Each wall is flat, endless, passes through zero and stands at right angles to its row. A trip goes straight from one point to another. Which walls does it cross, in order?

Walls:
(1): [-0.07  0.14 -0.17]
(2): [-0.18 -0.15  0.54]
(3): [-0.18 -0.44  0.23]
(4): [0.18 0.64 0.15]
Trips:
[ 0.02 -0.07  0.12] to [ 0.15 -0.16 -0.33] -> 2, 1, 3
[ 0.57 -0.17  0.25] to [-0.47 -0.47  0.10] -> 4
[ 0.18 -0.38  0.02] to [ 0.04 -0.19 -0.20] -> 2, 1
[-0.12 -0.10  0.20] to [ 0.26  0.20 -0.21] -> 4, 3, 2, 1
[0.34 0.03 0.26] to [ 0.16  0.10 -0.37] -> 2, 1
[ 0.17 -0.10 -0.25] to [-0.11  0.20  0.18] -> 4, 2

Walls:
(1): [-0.07  0.23  0.02  0.08 -0.11  0.39]
(2): [-0.35 -0.04 -0.11  0.29  0.13 -0.02]
(3): [ 0.17 -0.50  0.04 -0.24 -0.27 -0.15]
(4): [ 0.14 -0.45  0.39 -0.22 -0.10 -0.16]
(5): [-0.34 -0.13  0.11 -0.12 -0.51 -0.22]
(6): [ 0.13 -0.23  0.14  0.37 -0.15  0.06]
Trips:
[ 0.01 -0.16 -0.63 -0.03 -0.10  0.49] to [-0.02  0.00 -0.07  0.17  0.09  0.29] -> 3, 6
[ 0.25  0.11 -0.11  0.10 -0.37 -0.01] to [-0.28 -0.06 -0.38  0.65  0.15  0.11] -> 3, 2, 5
[-0.14 -0.02  0.08  0.21  0.23  0.30] to [-0.17 -0.45 -0.46  0.45  0.19  0.48] -> none
[ 0.10 -0.27  0.21  0.10 -0.07  0.27] to [-0.51 -0.47 -0.03 -0.07  0.47 -0.11] -> 2, 1, 5, 6

Walls:
(1): [ 0.06  0.12  0.32  0.22  0.33 -0.05 -0.35  0.00  0.09]
(2): [-0.01  0.27 -0.13  0.40 -0.04  0.07 -0.19 -0.40 -0.08]
(3): [ 0.08 -0.41  0.29 -0.01 -0.07 -0.07  0.41  0.19  0.04]
(4): [-0.25  0.15  0.01 -0.20  0.02  0.07  0.04  0.05 -0.54]
(5): [-0.26 -0.06  0.08 -0.33 -0.11 -0.05  0.27  0.20  0.05]
Trips:
[-0.62  0.44  0.02 -0.07  0.41  0.10 -0.03  0.02  0.08] to [-0.19 -0.51  0.27 -0.32  0.23  0.07 -0.38  0.11 -0.01] -> 2, 3
[-0.36  0.33 -0.21 -0.06  0.06  0.09 -0.34 -0.19  0.10] to [ 0.11  0.23  0.41  0.30  0.08  0.19 -0.20 -0.28  0.42] -> 4
[-0.54  0.00  0.12  0.24 -0.29  0.15  0.23 -0.24  0.26] to [ 0.08 -0.11  0.28 -0.20  0.17  0.09 -0.04  0.16 -0.56] -> 4, 2, 1
[-0.09 -0.23 -0.35 -0.39  0.33  0.01 -0.10 -0.22  0.00] to [ 0.38 -0.14 -0.07 -0.28  0.00 -0.58 -0.05  0.13  0.18] -> 4, 3
[-0.06  0.09 -0.28  0.32 -0.11  0.23  0.01  0.04 -0.70] to [ 0.24  0.02  0.07 -0.27 -0.19 -0.13  0.29  0.22 -0.42] -> 3, 5, 2
[-0.17  0.47 -0.25  0.20 -0.25 -0.41  0.06 -0.62 -0.40] to [ 0.19  0.06 -0.03 -0.25  0.10  0.09  0.15  0.14 -0.55] -> 5, 2, 3
[ 0.41  0.42  0.01  0.30  0.64 -0.39  0.64  0.27  0.11] to [-0.03  0.08  0.20  0.10 -0.05 -0.30 -0.27 -0.27 -0.33] -> 2, 4, 3
[ 0.01 -0.42  0.32 -0.03  0.16  0.02 -0.06  0.42  0.35] to [ 0.06 -0.26  0.22 -0.37  0.04  0.01  0.25 -0.06 -0.15] -> 1, 4
